Every row gives one point. Two turns around zero, p and q, are shown by what they do to some points. Where does a point land after both, in the order given? Backwards means that the second turn is done in reverse. Each puzzle has new turns, and all numbers are rounded.

Turn p:
|   6 |  32 | -21 | -> | -25 |  29 |  -8 |
| -15 | -17 |  25 | -> |  14 | -22 |  21 |
|  4 |  9 | 24 | -> | 13 | 10 | 20 |
|  -9 | -20 |  21 | -> |  17 | -21 |  14 |
|  -2 |   4 | -23 | -> | -17 |   1 | -16 |
|  15 |  -7 | -27 | -> |  -4 |   3 | -31 |
Turn q:
| -11 |  12 |   9 | -> | -17 |   7 |   0 |
|  10 | -48 |  -2 | -> |  32 | -20 |  31 |
|  6 | 29 |  5 | -> | -10 |  21 | -19 |
|  -5 |   7 | -11 | -> |  -5 |  -7 | -11 |
Where do these land?
q, then p: |  14 |  25 | -10 | -> | -21 |  10 | -19 |
p, then q: |  27 |  -9 | -10 | -> |  14 |  -6 | -26 |
p, then q backwards: | -27 |  -3 |  27 | -> | -15 | -34 |   9 |
p, then q: | -15 |  26 |  -1 | -> | -29 |   6 |   7 |
q, then p: |   7 |  -7 | -18 | -> |  10 |  -2 | -18 |
p, then q: |  -6 | -32 |  11 | -> | 29 | -5 | 17 |

Turn p:
| -13 |   7 | -11 | -16 |  19 |   7 | -> | -11 |  26 | -10 |  -9 |   1 |  -3 |
| -42 |  -5 |  29 | -18 |   5 |  -8 | -> | -27 |   3 |  20 | -34 | -19 | -20 |
| 10 |  5 |  8 | 14 | -3 | -3 | -> |   0 | -10 |   8 |  15 |   2 |   1 |
|   1 | -19 |   7 |  16 |   0 |  31 | -> | -14 | -16 |   1 |  -8 |  20 |  26 |
|  36 | -18 |   9 | -16 |  14 |  27 | -> | 14 |  7 |  9 | -8 | 49 | 11 |
|  -4 |  18 | -30 | -16 | -21 | -11 | -> |  25 |  17 | -16 |   2 | -30 |   4 |
|  25 |  11 |  -2 |  29 |  11 | -15 | -> |   1 | -11 |  -4 |  40 |  10 |  -9 |
| 13 |  6 |  1 |  4 | -7 |  9 | -> |  8 | -1 |  6 |  9 |  5 | 12 |
| -28 |  -4 | -11 |   2 | -18 | -37 | -> |   3 | -15 | -15 |  -8 | -40 | -22 |
Turn q:
|  11 |  -9 |   9 |  15 |  18 | -15 | -> | -12 |   5 |  -8 |  17 |  -3 | -23 |
|  -8 |  43 |   9 | -12 | -26 | -12 | -> |  23 |  23 |  28 | -22 | -24 |   8 |
| 19 | 20 | -9 |  5 | 18 | -8 | -> |   3 |  28 |   5 |  10 |  14 | -12 |
|  2 | -7 |  5 |  3 | 10 | 33 | -> |  -8 | -14 |   7 |  21 |  13 |  19 |
|   5 | -15 |   3 | -37 |  12 |  10 | -> |   1 | -28 |  17 |  -7 |  25 | -11 |
| -15 | -18 |  -8 |  17 |  15 |   3 | -> | -27 |  -4 | -19 |   3 |   4 |   5 |
| -13 | -14 |  -9 |   8 | -46 | -11 | -> |  20 | -11 | -29 | -22 | -28 |  13 |
Where do these land?
q, then p: |  -5 |  -7 | -16 | -10 |  16 | -12 | -> |  -5 |  16 |  -9 |  -7 |  -4 | -20 |
q, then p: | -4 | 10 | -4 |  3 | 11 |  8 | -> | -15 |   8 |   6 |   2 |  -2 |   3 |
q, then p backwards: |  -2 | -38 |  24 | -15 |   2 |  22 | -> |   4 | -20 |  18 |  41 | -14 | -10 |
q, then p backwards: |  -3 |  -2 |  -2 |  48 | -15 |   5 | -> | -12 |  24 | -39 |  15 |  -5 |   7 |
q, then p backwards: |   2 |   2 |   5 |  10 |   7 | -18 | -> | -10 |   9 |  -3 |  -5 |  11 | -13 |
p, then q: | -6 | -6 | 25 | -8 | 14 | 14 | -> | -19 |  -7 |  25 |  -7 |  -4 |  -6 |
q, then p backwards: | -19 |  21 |  -3 |  10 | -13 |  -9 | -> | -20 |  12 |  -7 | -18 |  -9 |  12 |
p, then q backwards: |  37 |  21 | -31 | -38 | -22 | -10 | -> |  44 |  31 | -14 |   7 | -39 |  -8 |

Turn p:
|  30 | -18 | -33 |  16 |  14 |  19 |  -3 | -11 |  -3 | -> |  18 | -19 | -32 |  23 |  14 |   0 |  14 |  -7 | -24 |
| -16 | -15 | -15 | -15 |  13 | -39 | -19 | -22 |  -6 | -> | -18 | -27 |  21 |   4 |  12 | -15 | -25 | -31 |  -6 |
|  10 |  29 | -20 |   9 | -10 |   7 |   7 |  28 |  -5 | -> |   4 |  21 | -27 |  -2 |  -6 | -26 |  -1 |  22 |  -2 |
| -10 |  15 |   3 |  -1 | -14 |  18 |  -8 |  26 | -21 | -> |  -1 |  21 |  -9 |  -4 |  -7 |   5 | -22 |  30 |  -5 |
|  11 | -14 |  -1 | -35 |  -1 | -19 |   1 | -21 |   5 | -> |  -1 | -31 |  21 | -17 | -11 |  -7 |   5 | -18 | -14 |
| -12 |  -4 |  16 | -28 |  38 | -31 | -13 | -21 |  24 | -> |  15 | -22 |  39 | -17 |  14 |  -8 | -12 | -37 |  21 |
|  -9 | -11 |  -4 |  13 | -13 |   5 |   7 |  27 |   8 | -> | -12 |  -3 | -11 |   7 |   3 |   1 |   5 |  28 |  17 |
|   0 |   1 |  14 |   7 |  -3 |  33 |  13 |  20 | -11 | -> |  8 | 19 | -9 | -5 |  4 | 22 |  8 | 30 | -3 |
|  -8 |  -6 | -11 |  -7 |   8 |   5 |  -5 | -48 |  19 | -> |   0 | -19 | -10 |  -8 |  -1 |  16 |   1 | -48 |   1 |
|  10 |  -6 |  20 |   0 |   0 | -15 | -26 | -22 |  15 | -> |  11 | -10 |  23 |  17 | -19 |   6 |  -2 | -24 |   9 |
| -10 |  17 |  14 |  17 | -25 |   4 |  20 |  32 |  -3 | -> | -18 |  32 |  -5 |  -3 |  -9 |  -3 |  10 |  34 |  16 |
|   4 |  13 |  17 |  25 |  -6 |  13 |  27 |  13 | -23 | -> | -7 | 40 | -2 |  4 |  7 |  8 | 20 | 21 | -9 |
Turn q:
| -13 | -10 |  -1 |  -5 |   9 |   1 | -12 |  18 | -30 | -> |   4 | -14 |  -1 | -23 |   5 |  17 |   1 |  18 | -19 |
|  -5 |  -2 |  16 |  -9 |  13 |  27 | -12 |  -5 | -15 | -> |   2 |  11 |   8 | -14 |   7 |  33 |   2 |  -9 |  -8 |
|   8 |  13 | -19 |   2 |  -8 | -19 |  29 |  28 |  -2 | -> |   1 |  -6 | -30 |  10 |  -9 | -18 |   4 |  32 |  11 |
|  -4 |   9 |  -6 | -33 |  -7 | -16 |   0 | -13 |  31 | -> | -16 | -12 |  -2 |   4 |  -8 |  -8 | -27 | -18 |  32 |
|  -7 | -34 |   9 | -10 |  -6 |  -2 | -16 | -22 | -24 | -> |  19 | -24 |  18 | -18 | -10 |  13 |   2 | -23 | -18 |
| -24 | -15 |  10 |   9 |  25 |  12 |   4 | -18 |  -6 | -> | -19 |  -4 |  11 | -11 |   5 |  16 |  28 | -18 | -12 |
|  -2 | -28 |  28 |   0 |  10 |   4 | -19 |  -1 |  12 | -> | -4 |  1 | 43 | -8 | -9 | 11 |  2 | -4 | -2 |
|  20 |  14 | -45 |  12 |   3 |   0 |  10 |  16 |   7 | -> |   6 |  -7 | -23 |  34 |  26 | -12 |   0 |  23 |   7 |
|  -2 |   3 |  38 |   4 |   9 | -13 | -28 | -31 |   0 | -> |   2 |  16 |  31 | -34 |   5 | -11 |  -1 | -30 |   2 |
|  31 |  15 |  -5 |   0 | -21 |  -5 |  28 |   8 |   4 | -> |  22 |  13 | -23 |  21 | -15 | -15 |   0 |  11 |  19 |
|  -1 |  34 | -25 |  30 | -30 |  11 |  17 |  19 |  23 | -> | -15 |  26 | -31 |  41 |   2 | -27 | -12 |  16 | -13 |
Where do these land?
q, then p: |   5 |  -8 | -24 | -12 |  10 |  18 | -16 |  -4 | -29 | -> |  28 | -13 | -10 |   6 |  20 |  16 |   4 |   5 | -24 |
p, then q: |  -1 | -14 | -27 |  17 | -12 |   1 |   6 |   9 | -11 | -> | -14 | -20 |  -8 |   2 |  11 |  -5 |  12 |  16 | -21 |
p, then q backwards: | -25 |  17 |  28 | -43 |  -8 | -17 |   8 | -12 |  18 | -> | -12 |  -9 |  48 | -26 |  12 | -25 | -17 | -11 |   4 |
q, then p: |   5 |  -1 |  32 | -22 |   5 | -13 |  28 |  -8 |  13 | -> | -12 |  -9 |  -9 | -21 | -34 |   2 |  16 |  -7 |  24 |
p, then q: |  14 |  13 | -24 |   0 |  -4 |  19 | -10 | -25 |  -7 | -> |  26 | -15 | -19 |   7 |  18 |  -3 |  -3 | -16 | -13 |
q, then p: |  -5 |  18 | -24 | -11 |  21 |  -1 |  -1 |   7 |  13 | -> |   7 | -12 | -10 |   1 |  26 |   1 | -12 |  -3 |  24 |
p, then q: |   7 | -11 |   1 |  38 | -16 |  35 |   0 |   5 |  12 | -> |  -7 |  11 | -19 |  45 |  12 |   1 |  10 |  15 | -15 |
q, then p: |  10 |   2 |  17 |  27 |  -7 | -33 |  -1 |  41 | -40 | -> |   1 |  -5 |  21 | -16 |  -8 | -45 |   1 |  48 | -21 |
p, then q: |  15 | -15 |  -4 |  14 |  -7 |  11 | -16 |  18 |  -3 | -> |   8 |   3 |   5 |  16 |   4 |  -7 |   7 |  25 | -18 |
q, then p: |   0 | -13 |  22 |   7 |  -3 | -22 |   2 | -11 |  40 | -> | -23 |   9 |  29 |   2 | -20 |   4 |   8 | -14 |  28 |
q, then p: | -26 |  11 |   2 | -15 |  21 |   1 |   0 | -20 |  -6 | -> |  -3 | -15 |  -7 | -27 |  11 |  17 | -10 | -19 |  -1 |
